Rows are points. The points of each table are mixes of a few directions, plus a little noise. Count the directions of each table, and those that both share. Where both have some left over, give the other angles between the two spaces (their principal angles), to ten degrees, smallest first.
In the rows, zero is written as 128.

First:
[[ 27 183]
 [154 114]
 [161 110]
 [133 125]
 [166 108]]
Second, 4 rows:
[[127 130]
 [138  78]
 [109 221]
 [137  82]]
Directions: first 1, second 1, shared 0; angles 50

First:
[[160  65 148]
 [155  89 110]
 [ 82 178 197]
 [150  74 169]
 [145 112 100]
 [101 188  94]
 [104 190  77]]
Second (6 x 3):
[[151 153 124]
 [115 101  79]
 [125 104  47]
 [117 142 237]
 [110 123 195]
 [151 145  88]]
Directions: first 2, second 2, shared 1; angles 70

First (8 x 4):
[[137 137 115  88]
 [ 90  85 131 162]
 [249 168 116  25]
 [ 82 124 139 183]
 [122 156 129 132]
 [142  66 120 107]
 [119 150 150 187]
 [ 84 139 124 141]]
Second, 8 rows:
[[139 102 168  94]
 [ 94 105 120  50]
 [ 31 116  99 146]
 [127 123 147 156]
 [209 152 135 134]
 [172 154  96  95]
 [187 155 120 140]
 [ 64 117 139 210]]
Directions: first 3, second 3, shared 2; angles 60

First (6 x 6):
[[119 105 107 142 131 149]
 [123  62 130 192 161 114]
 [136 173 107  94 181 109]
 [126 189  40 132 185 127]
 [120  61 200  96  59 167]
 [146 177 182 110  52 102]]
Second (6 x 6):
[[172  52  58 125  83 126]
 [124 140 136  83 142 142]
 [ 82 130 137 137 157 178]
 [120 193 183 123 149  98]
 [173  48  57 159  75 115]
 [ 97 204 197 142 163 109]]
Directions: first 4, second 3, shared 2; angles 80

First, 10 rows:
[[ 76 167  76 210 111 138 220 145]
 [120 143 103 160 101 121 156 112]
 [128 123 146 112 139 137 113 141]
 [126 124  68 158 162 102 174 118]
 [108 122 146 115 180 151 132 177]
 [ 89 132 141 133 183 162 155 194]
 [143 156 121 160   7 111 122  57]
 [164 122 170  90  67 122  62  86]
 [177  84 163  50 172 113  51 118]
 [148 107 145  91 157 124  95 131]]
Second:
[[129 184 103 128 127  88  98 176]
 [ 87 150 175  84 135  77 156  84]
 [157  62 116 162 123 202 135 118]
 [102  51 197 101 135 162 195  22]
 [145 137 101 146 125 137 107 161]
 [161 134  80 163 122 152  93 183]
 [115 179 124 113 130  79 113 151]]
Directions: first 3, second 2, shared 0; angles 80, 90

First (9 x 9):
[[126 115 119 133 131 127 107 127 163]
 [130 140 136 123 125 129 146 129  97]
 [128 125 126 129 129 128 123 128 136]
 [131 147 141 121 124 129 157 129  79]
 [134 174 160 109 118 130 198 130   7]
 [124  98 107 140 134 127  83 127 206]
 [125 108 114 136 132 127  98 127 180]
 [130 141 137 122 125 129 149 129  93]
 [125 104 111 137 133 127  91 127 191]]
Second:
[[213 151  83 142 201 107  72 181 100]
 [115 100 111 134 127 124  83 122 217]
 [109 135 152 124 102 130 154 113 112]
 [ 99 108 131 123 116 148 154 114 129]
 [154 149 113 116 155 118 124 149  99]
 [117 109 146 149 113 152 157 115  95]
 [119 144 153 126 103 117 137 117 123]
 [130 142 143 131 112 114 120 123 135]
 [ 95 115 121 106 123 141 150 118 143]]
Directions: first 1, second 4, shared 1

First (8 x 9):
[[ 75 123  65  56 139  61 124  41 121]
 [144 152 103 128 102 146 160  76 137]
 [127 145  94 111 111 125 151  68 133]
 [131 104 177 154 152 133  96 214 121]
 [184 143 177 196 107 198 145 188 139]
 [110 126 107 103 132 105 127  98 125]
 [168 153 134 163  99 176 160 121 140]
 [ 86  77 167 114 183  79  63 216 108]]
Second (9 x 9):
[[128 190 160 111  80 122 162 172 123]
 [126 123 143 165 168 111 162 104 176]
 [174 102  85 127  78 131  68 101  86]
 [145 122 135 158 141 245 146 152 123]
 [141 139 135 123 102 171 117 165 102]
 [119 183 141 134 116   7 199  66 194]
 [ 89 141  95  57 112 171 121 128  81]
 [ 97  94 131 113 169 116  99 149 118]
 [133  56 125 164 185  77  79 111 146]]
Directions: first 2, second 5, shared 2

First (10 x 11):
[[ 68  96 101 112  97 116 174  85 149 194 200]
 [126 104 177 187 136 139 130 132 143 150 170]
 [ 77 108 134 146 190  94 179 103 136 167 154]
 [140 139  71  61  24 152 105 120 127 125 134]
 [192 162 131 117 107 153  72 166 109  65  65]
 [149 117 226 236 229 125 122 160 130 113 120]
 [194 154 140 127  84 164  67 166 115  73  86]
 [108 107 170 181 180 117 150 125 138 151 155]
 [149 162  47  29  44 140 101 125 111  97  87]
 [ 77 133  83  86 190  79 180  98 120 145 109]]
Second (9 x 11):
[[ 82 176 147 228 125 197 122 110 180  46  85]
 [143  68 130 133 150  86  81 116 205  61 125]
 [ 88 102 105  84  92 133 222 197 136 134 121]
 [175 132 148 113 129 127  96 185  73 231 137]
 [152 118 109  67 128  92 143 152  80 182 170]
 [134 163 110  85 124 120 155  97  52 179 163]
 [116 177 122 179 150 139  97  52 139  52 147]
 [156  84 108  81 143  68 115 153 142 118 172]
 [106 131 172 179 110 191 123  92 145 151  32]]
Directions: first 3, second 5, shared 0; angles 30, 80, 90

First, 9 rows:
[[166 167 121 209 169  95 146 155  82 100 128 103]
 [110  71 163  79 134 163 168 123 204 151 121 105]
 [ 95  92 137  58  95 158 116 105 171 153 127 147]
 [142 203  74 173 102  86  58 124  26 104 139 176]
 [155 136 139 180 169 114 164 151 123 111 125  93]
 [109  77 159  81 131 160 161 122 195 149 122 109]
 [ 76  86 127  21  65 168  89  88 174 164 130 173]
 [158 200  87 203 132  81  89 140  34  96 135 147]
 [140 119 143 149 156 128 161 141 143 123 125 100]]
Second:
[[151 181 106 129 116 154 135 100 163 161 206 182]
 [128  97 111 174 160  43  94 170  72 124  94 127]
 [136 142  84 112  88 157  90 136 171 119 217 164]
 [123  98 146  78 170 210 227 101 249 152 114  60]
 [127 177 137 135 128 159 150 102  75  88  65  81]
 [106  95 102 101 121  97  90 126 132 161 122 163]
 [126 117 176 164 138  97 131 153  52  81  57  82]
 [127 119 162 132 102 108 107 136 109 136 148 166]]
Directions: first 2, second 6, shared 2

First:
[[249  81 150  89 219 106 134 126 123 151 127 197 144 181]
 [ 75 112 154 111  95 151  97 131 109 102 109 123 150 104]
 [ 99 130  88 178 109 116 103 131 115 142  90 121 128 147]
 [245 115 147  33 193 151 195  96 155 122 158 129 112 150]
 [ 70 144 165 152  99 118 108 158 126 119 164 139 137  81]
 [ 84 126 101 179 104 116  91 138 109 138  91 128 137 138]
 [129 153  89 143 119 129 152 114 143 136 126  96 105 138]
 [ 75 166 128 138  86 139 145 131 144 115 158  91 111  87]]
Second, 11 rows:
[[ 12 116 113 140  48 150 142 155 131 161  58 113 114 116]
 [184  72  74 148 134 145 137 126 124 152 140 177 122 183]
 [100 183 173 113 143  99 115 129 129 112 114  88 134  92]
 [116  92  54 156  74 171 101 139 106 127 152 149 123 170]
 [ 99 107 126 166 113 142 120  66 124  83  86  82 153  87]
 [210  93 117  81 142 171 140 125 128 108 221 169 125 154]
 [148 150 180  83 159 122 140 111 137 102 140 105 136  95]
 [117  85 154 136 132 124 192 120 159 166  76 142 125 104]
 [145 128  94 191 129 105 110 157 125 151 184 175 123 151]
 [163 192 181  58 185  95 120 139 128 122 131 106 126 127]
 [111 189 141 137 149  83  91 139 117 125 107  99 131 125]]
Directions: first 4, second 6, shared 3; angles 90

First (11 x 18):
[[160 142 137 184 137 112 111 196 135 177 169 140 153 134 130 113 188 125]
 [152 175 176 147  73 105 180 119 168 147 206  94 145 105 122 133 184 118]
 [102 127 131 137 186  73 169 153 119  86  63 109 128 152 110 159 156 209]
 [143  88  80 163 183 154  41 202  95 167 101 186 135 151 144  99 117 114]
 [138 107 101 131 128 164  73 139 114 154 132 160 127 128 142 105 101  90]
 [ 88 120 127  75 130 126 167  61 122  65  74 105 103 126 119 154  80 156]
 [104 127 131  82 108 137 155  66 129  88 109 108 110 118 124 142  88 129]
 [146 144 143 133  88 140 129 116 145 149 177 124 132 112 133 118 137  94]
 [131 157 158 138 117  92 178 127 149 120 147  97 137 124 117 144 172 155]
 [ 84  93  99  66 144 154 122  65 102  70  53 131  96 132 128 141  43 136]
 [162 127 124 158 112 153  82 163 131 182 178 155 140 121 141  99 143  82]]
Second:
[[112  93 141 144 168 106  95 147  96 148 131 104 129 152 148 169 119 122]
 [125 113 131 142  97 116 125 148  92 114 116 112 120 142 120 133 120 138]
 [154 138 124 142 125 124 106 131 115 127 143 130 118 137 172 161 130 104]
 [185 112 170 121 156 130 117  94 214 119  64 157 128  95 131 179 167  65]
 [ 84 191  94 130 164 130 107 152  66 159 202 144 119 165 150  56  92 188]
 [141 213 138  92 138 154 151 102 195 120  93 215 118  99  68   7 140 171]
 [123  82 119 115  90 142 174 105 163 116 124  91 154  96 106 159 142 104]
 [ 99  84 108 138  87 123 148 143  84 123 153  70 140 138 128 157 115 133]]
Directions: first 3, second 5, shared 0; angles 40, 60, 90

First, 11 rows:
[[133 137 130 126 139 132 150 148 123 118  84 129 137 143 116 116  89 159]
 [130 134 129 127 136 131 144 143 124 121  96 128 135 139 119 119  99 151]
 [122 115 127 131 112 123  95  97 136 143 193 126 115 107 147 146 186  82]
 [126 124 128 129 122 126 117 117 130 134 150 127 124 120 135 134 148 112]
 [123 119 127 130 116 123 104 106 134 139 175 127 118 113 142 141 170  94]
 [122 117 127 130 113 123  98 101 136 142 186 127 116 110 145 144 180  87]
 [129 130 128 128 131 129 134 133 127 126 117 128 130 131 125 125 119 136]
 [126 123 127 128 121 126 116 117 131 134 153 127 123 120 135 135 151 111]
 [134 141 129 126 145 134 161 158 120 113  64 130 141 149 109 110  69 174]
 [140 151 130 124 158 139 189 184 112 100   7 131 153 167  93  95  21 213]
 [123 117 127 130 115 124 101 104 135 140 181 127 118 111 143 143 175  91]]
Second, 11 rows:
[[156 122 105 113 141 134 148 160 138 128 129 146  99 101 157 165 133 150]
 [124 123 129 130 120 124 113 113 131 135 155 126 124 120 135 134 152 107]
 [159 127 105 111 148 136 162 172 135 121 102 147 103 108 150 158 109 169]
 [ 98 139 155 145 118 123 118 103 113 123 104 108 167 167  87  79 101 119]
 [147 125 112 117 136 132 142 150 135 127 127 140 108 110 148 152 130 143]
 [136 120 119 123 126 128 120 125 136 135 159 134 111 108 148 151 157 114]
 [146 118 110 118 130 129 129 138 138 134 155 141 101  99 157 162 156 125]
 [ 58 141 186 167  94 113  76  49 104 129 132  82 199 194  57  39 121  71]
 [122 138 137 132 133 130 141 136 118 118  86 122 147 152 105 103  90 149]
 [106 134 147 140 119 124 115 106 120 127 120 113 153 153 102  96 117 115]
 [157 120 104 112 140 133 144 157 140 130 138 147  96  96 162 169 142 144]]
Directions: first 1, second 2, shared 1

First:
[[153 105 101 157 195 119 121 147 122 107 122 142 161 160 179 150 132 107
  142 105]
 [102 149 195  88  93 119 123   7 177 142  99 183 141 118  69 159 181 140
  108 133]
 [140 117 119 141 163 122 124 129 129 117 122 141 148 146 152 143 135 117
  134 115]
 [117 139 129 118  88 137 135 149 118 140 141 101  99 106 107 102 110 141
  123 144]
 [123 133 118 126 103 136 134 162 113 135 142 100 104 113 121 104 106 136
  127 139]
 [127 128 138 125 135 124 125 103 139 126 120 145 139 133 126 141 142 126
  126 124]
 [151 107 107 153 192 118 121 136 126 108 119 147 162 160 174 153 137 107
  140 105]
 [108 148 123 111  52 147 141 180 105 150 156  71  71  86  91  75  88 152
  120 159]
 [138 117 136 135 172 116 119  86 146 115 109 168 165 153 146 164 157 114
  131 109]
 [120 137 113 125  87 141 137 182 105 139 150  83  90 104 116  90  94 141
  127 146]]
Second (11 x 20):
[[ 68 128 138 138 116 142 118 139 139 114 126  84 161 184 103 123 188 147
  130 122]
 [ 57 131 142 141 130 155 126 157 124 119 119  83 153 176 114 113 185 153
  122 129]
 [153 126 116 116 105 126 124 110 121 110 139 155 138 128 161 142 112 103
  129 127]
 [132 123 131 135 122  94 112 105 175 140 134 101 132 142  59 135 149 142
  146 112]
 [155 128 133 134 154 101 131 123 150 160 122 125  96  91  84 123 106 142
  135 125]
 [ 86 127 116 114  72 169 118 127  97  66 143 135 192 200 203 143 170  98
  119 129]
 [ 85 133 142 141 152 148 136 160 118 138 113 100 124 136 117 108 151 153
  119 134]
 [219 126 112 112 135 100 136 101 123 144 136 190  87  56 155 141  47  97
  131 132]
 [174 125 111 111 104 121 125 102 118 111 142 171 132 115 171 147  95  94
  130 128]
 [138 129 133 134 150 117 133 133 136 150 121 124 105 103 104 120 114 140
  129 129]
 [142 134 134 133 168 135 147 151 108 156 113 140  88  78 137 111  91 138
  117 141]]
Directions: first 2, second 3, shared 0; angles 60, 70

First:
[[156 139 130  88 102 140 148 141 153 152 129 145 141  98  90 127 138 168
  109 130 148  99 154 107]
 [ 99 120 165  90  98  73 110 136 167 148  90  60 115 123 139 119  88 125
  115 185 107 145  93 126]
 [114 123 170 112  98 119 141 142 151 159  87 131 124 109 143 123  99 145
  110 166 119 148 125 151]
 [168 103 132 108 147 121 144 129 135 133 129 149 149 123  78 155 101 154
  132 143 134 112 162 117]
 [ 95 136  92 155 139 138 114 125 117 111 158 122 103 145 157 141 141 103
  140  94 136 122 107 145]
 [102 151 101 186 135 163 132 115  95 118 157 170 110 131 177 132 145 106
  150  82 145 132 124 148]
 [186 108 149  85 132 124 147 135 142 140 111 142 165 114  62 130 122 169
  111 154 127 113 168 102]
 [106 117  92 147 159 148 105 135 111  90 148 110 115 170 139 135 162 103
  123  95 114 132 109 161]
 [132 124 174 109 109 116 123 133 134 136  79 102 141 126 133  90 132 130
  104 170  97 162 115 127]
 [127 150 100 154 139 126 117 107 107 112 161 122 123 133 141 121 145 104
  153  99 140 117 118  98]
 [122 138 100 177 153 142 126 107  93 110 160 154 122 138 150 138 134 104
  160  93 142 126 130 126]]
Second:
[[131  84 104 171 189 171 143 139  99 103 143 195 129 163 122 183 114 129
  137  98 122 138 162 204]
 [110 124 133  96 107 121 124 150 159 138 115 102 117 126 126 129 126 140
  105 142 122 124 115 145]
 [100 130 133  84  92 126 122 158 171 145 112  93 112 122 131 123 135 145
   90 142 120 121 109 152]
 [123 108 132 109 134 110 125 138 146 130 122 111 125 136 115 149 102 133
  123 146 121 126 126 140]
 [126 104 112 156 161 165 139 139 110 112 137 175 126 148 130 158 128 130
  128 105 125 134 147 182]
 [154 161 143 136 117  93 120  87 110 132 133 107 143 106 128  90 129 109
  160 140 139 125 122  40]
 [160 202 142 156  95 115 123  72  91 133 141 122 148  87 152  49 173 102
  163 116 152 127 118   7]
 [117 116 121 126 133 147 131 144 133 126 128 140 121 138 130 141 133 136
  115 120 125 130 131 163]
 [141 145 131 144 127 125 129 109 111 126 135 133 135 119 134 109 138 119
  142 122 134 128 129  95]
 [117 107 132 100 128 108 124 146 154 134 117 103 120 135 114 149 103 137
  115 149 118 125 121 147]]
Directions: first 6, second 3, shared 3

First:
[[112  58 122 101 162 124 102 102 118 112 119 135 142 160  93 138 157  97
  121 140 131 127 130 132 150 153 107 129 104 116 114 147]
 [164  68 133 101 133 118 111 131 149 182 119 131  84 126 146 138 102 145
  116 114 123 114 133 106 125 132 118 152 135 126 124 108]
 [136 122 116 139 127 110 138 156 120 110 108 136 118 132 131 150 132 130
  124 100 136 128 127 132 106 183 127 129 120 111 153 105]
 [124  58 161 133 123 133 131 150 132 139 149 151 137 150  95 166 129 138
  123 147  95 157 129 131 139 162 165 129 143 145 139 132]
 [119 189 133 143 102 111 161 142 105 100 142 139 152 112 130 115 134 140
  138 119 126 158 140 140 123 142 148 107 120 119 171 101]
 [111 197  98 118 118 140 124 113 132 114 132 113 144 118 140 104 122 112
  141 128 141 116 127 135 141  77 121 123 117 125 109 143]
 [150  66 187 142 166 105 133  95  99 136 126 137 118 121 117 108 164 145
  109 143 130 141 136 114 113 165 105 120 131 128 154 110]
 [106 104 153 160 169 151 119  90 113 101 127 119 149 143 101 118 171 107
  122 167 135 119 111 132 127 123 108 117 136 148  96 178]
 [133 176 111 117  77 143 136 164 161 162 151 127 118 114 152 139  75 145
  143 120 109 131 130 128 139  80 167 138 148 141 122 122]
 [120 196 115 156 102 128 154 157 122  98 128 128 142 116 139 132 124 133
  138 112 132 137 124 142 112 140 147 117 130 125 147 119]
 [134 174  83  98 130 143 100 104 156 154 110  96 103 115 167 100  99 114
  135 117 151  78 119 116 136  52  94 147 124 123  78 145]]
Second, 11 rows:
[[128 128 128 128 128 128 127 128 128 128 128 128 128 128 129 127 129 127
  128 129 128 127 129 127 128 128 127 128 128 128 127 128]
 [127 128 142 137 132 129  94 119 134 127 123 119 119 125 156  96 151 105
  133 158 129 110 147 103 123 136 102 132 122 124 103 135]
 [128 128 120 123 126 127 147 133 124 129 131 133 133 130 112 146 115 141
  125 111 127 138 117 142 131 123 143 126 131 131 142 124]
 [128 128 137 134 131 129 105 122 132 127 125 122 122 126 147 107 144 113
  131 148 129 116 141 111 125 133 110 131 124 125 111 132]
 [129 128 104 112 121 126 186 143 117 130 137 144 144 133  79 183  88 167
  119  77 126 160  95 172 137 114 174 121 138 136 170 117]
 [128 128 139 135 131 129 102 121 133 127 124 121 121 126 150 103 146 110
  132 151 129 114 143 108 124 134 107 131 124 125 109 133]
 [128 128 137 134 131 129 107 122 132 127 125 122 122 126 146 108 143 114
  131 147 129 116 140 112 125 133 111 131 124 125 112 132]
 [128 128 140 136 132 129  99 120 133 127 123 120 120 125 153 100 148 108
  133 154 129 112 145 106 124 135 105 132 123 124 107 134]
 [130 129  78  94 112 125 249 160 105 133 146 162 161 138  26 242  45 209
  110  22 124 194  59 219 146  99 223 113 148 144 216 104]
 [128 128 142 137 132 129  95 119 134 127 123 119 119 125 156  96 151 105
  133 158 129 110 147 103 123 136 102 132 122 124 103 135]
 [128 128 140 136 132 129  98 120 134 127 124 120 120 125 153 100 148 108
  132 154 129 112 145 106 124 135 105 132 123 124 106 134]]
Directions: first 6, second 1, shared 0; angles 50

First:
[[125 125 127 127 130 127 129 127 129 129 126 125 132 128 128 130 130 128
  131 132 129 127 125 130 124 128 126 129 127 127 126 125]
 [ 60  42  91 120 172  91 122  73 173 134  93  76 207 136 135 144 149 135
  199 201 177  82  59 177  26 127  79 154 116  94  86  85]
 [145 149 136 129 118 137 129 141 118 127 136 140 109 126 125 124 123 126
  109 113 117 138 144 117 152 128 138 122 132 136 138 138]
 [100  89 111 125 148 112 125 103 148 131 114 106 162 130 130 135 137 132
  160 159 150 109  97 148  84 128 107 139 123 113 108 110]
 [143 146 136 128 118 135 130 139 119 127 136 140 110 126 127 125 124 127
  112 113 117 138 143 117 150 128 139 122 131 136 137 137]
 [147 151 139 129 116 138 129 143 116 126 138 142 106 126 126 123 122 126
  107 109 116 142 147 113 156 127 141 121 132 137 139 140]
 [131 132 129 128 126 130 127 130 126 127 129 131 124 126 127 129 126 128
  125 125 126 130 132 127 133 128 129 126 127 128 129 130]
 [113 110 120 126 138 121 128 116 138 129 120 116 147 129 129 132 132 130
  143 144 138 118 114 138 106 128 118 133 127 122 119 119]
 [189 206 161 133  88 161 134 178  88 123 160 175  56 120 121 115 109 123
   64  62  84 169 191  82 220 128 172 104 139 159 167 165]]
Second:
[[ 98  99 130 166 134 111 133 105 155 111 116 105 132 133 113 150  91 117
  159 131 158 108 117 144 115 130 129 136 119 107 118 137]
 [153 153 128  89 126 139 121 146 107 147 138 149 127 124 145 106 170 136
  106 132 106 143 134 116 131 120 119 123 141 147 129 122]
 [109 112 130 139 140 113 128 110 148 124 118 123 138 131 128 136 130 117
  153 144 150 114 117 142 102 118 112 135 132 118 109 131]
 [152 153 128  65 142 129 111 135 116 160 133 164 143 127 164  96 222 130
  121 160 117 135 123 127  94  97  85 129 162 147  99 122]
 [160 160 126  92 118 148 124 157  96 144 143 151 119 123 139 106 158 143
   89 119  92 150 140 110 152 129 134 118 136 151 145 119]
 [107  98 126 208 105 135 149 127 134  88 125  85 104 129  82 165   7 129
  125  83 134 126 137 122 182 171 191 125  86 109 173 134]
 [112 110 127 167 122 127 138 121 137 108 124 106 121 129 108 147  74 125
  134 112 137 122 130 130 145 145 152 129 109 114 145 133]
 [161 163 127  58 136 135 113 145 106 163 138 166 139 126 165  93 220 136
  109 151 106 142 130 120 106 101  91 125 159 154 110 118]
 [ 99 100 128 173 129 116 138 109 150 107 117 102 128 132 108 153  77 119
  153 123 155 113 122 140 126 139 139 135 113 110 128 136]]
Directions: first 1, second 2, shared 0; angles 30
